Each point is reached from the start by the listed moves, each made once or not at all, plus a little noise. Say if it took an odd or an even number of moves. Then give how often each move was made.

Moves:
(1): [ 23   5  60 -52]
(2): [  1   8 -26   5]
Start: [ 11   6 -15  -6]
Points:
[ 35  12  46 -57] -> odd (1, 0)
[ 12   5 -15  -6] -> even (0, 0)
[ 13  14 -41  -1] -> odd (0, 1)

Moves:
(1): [  0 -10  38 -18]
(2): [  9  27   6 -27]
(3): [-31  26   2   7]
(4): [35 -5  7 19]
Start: [  2 -22  11  -1]
Points:
[ 11   8  15 -28] -> odd (0, 1, 0, 0)
[ 48  -8  60 -28] -> odd (1, 1, 0, 1)
[ 6  1 18 25] -> even (0, 0, 1, 1)

Moves:
(1): [ 17 -12  -7   4   6  -4   3  -6  14]
(2): [-22  -4 -12 -17   3  12  -1 -22  -7]
(3): [  3   6  15  -6 -14   2  -4   7  13]
(4): [  4  -4  -9   8  -1   4 -14   7  -8]
(5): [  3 -12   7 -18  12   3   5  14  -2]
(6): [ -4 -12  -1  23 -17   6  19  -9  -1]
(7): [ 11  -5  18  -1   5 -12  -7   3   3]
(8): [ 9 15 31 18  4 15 -3  9 12]
Start: [ -2  -7  -4  -7  -1 -18   7  17  10]
Points:
[ 17  -5  60  28 -23  -6  11  27  37] -> even (0, 0, 1, 0, 0, 1, 1, 1)
[  5 -26  15  15 -13 -24  19  11  13] -> even (0, 0, 0, 0, 0, 1, 1, 0)
[ 21   9  60   4  -7 -13  -7  36  37] -> odd (0, 0, 1, 0, 0, 0, 1, 1)

Moves:
(1): [-7 -5 19  2  6  6  7  4 -1  8  1  6  5]
(2): [ -1  -7  23  -8   0 -15  11  14 -16  16  10 -12  -4]
(3): [ 12 -18  -2 -16   8   2   6  -2   5   2   0 -17   9]
(4): [  0 -13  10  11  20  -3   5   4   3  -9   8 -15   2]
(5): [  3   6   2   2  -9 -14   0   7  -5 -13   9 -11   7]
(6): [ 25 -12   5  22  20   5 -13  -5  11   0   7   1  -6]
(7): [ -4   0   9   7 -15   6   1   1   3   3 -11  19 -13]
(8): [ 13  -3 -13 -12  13   9  -1  -8   4 -20  -2  -7   8]
(9): [ -1  19  -6  15  -5 -10 -14 -10   6  -4  32   4  -9]
(10): [ 18 -20  12   7  11 -12  -8   0   0   8   3  15  -1]
(11): [ -5  -2  -8 -20  -1   7  -4   2  14  -1  -8   0   0]
(12): [ -1 -23  12 -16  -1  10  -8  -5  -4   8  -9   5   6]
Start: [ -6   9  -5  -4 -11 -16  -1   8  -5  10 -11  -4   5]
Points:
[ 18 -24  43 -14   4 -42 -15   9 -23  14  33  -5  16] -> odd (1, 1, 0, 0, 1, 0, 0, 1, 1, 1, 0, 1)
[ 19 -12  -9 -18   1 -29 -20  -2  19  17  17  -2   4] -> even (0, 0, 1, 0, 0, 0, 0, 0, 1, 1, 1, 0)
[-12   4   9   2 -32 -10 -21  -6   1  18   0  23 -10] -> odd (0, 0, 0, 0, 0, 0, 1, 0, 1, 0, 0, 1)
[ -5 -14  20   4  13   1  11   7   4  -9 -14  -2   7] -> even (1, 0, 0, 1, 0, 0, 1, 1, 0, 0, 0, 0)
[ 38 -51  60  25  45 -20   1  17  -2  16   5   2  -5] -> odd (1, 1, 0, 1, 0, 1, 1, 1, 0, 1, 0, 0)
[ -8  33  -2  21 -40 -34 -13   6   0  -4  20   7 -10] -> odd (0, 0, 0, 0, 1, 0, 1, 0, 1, 0, 0, 0)
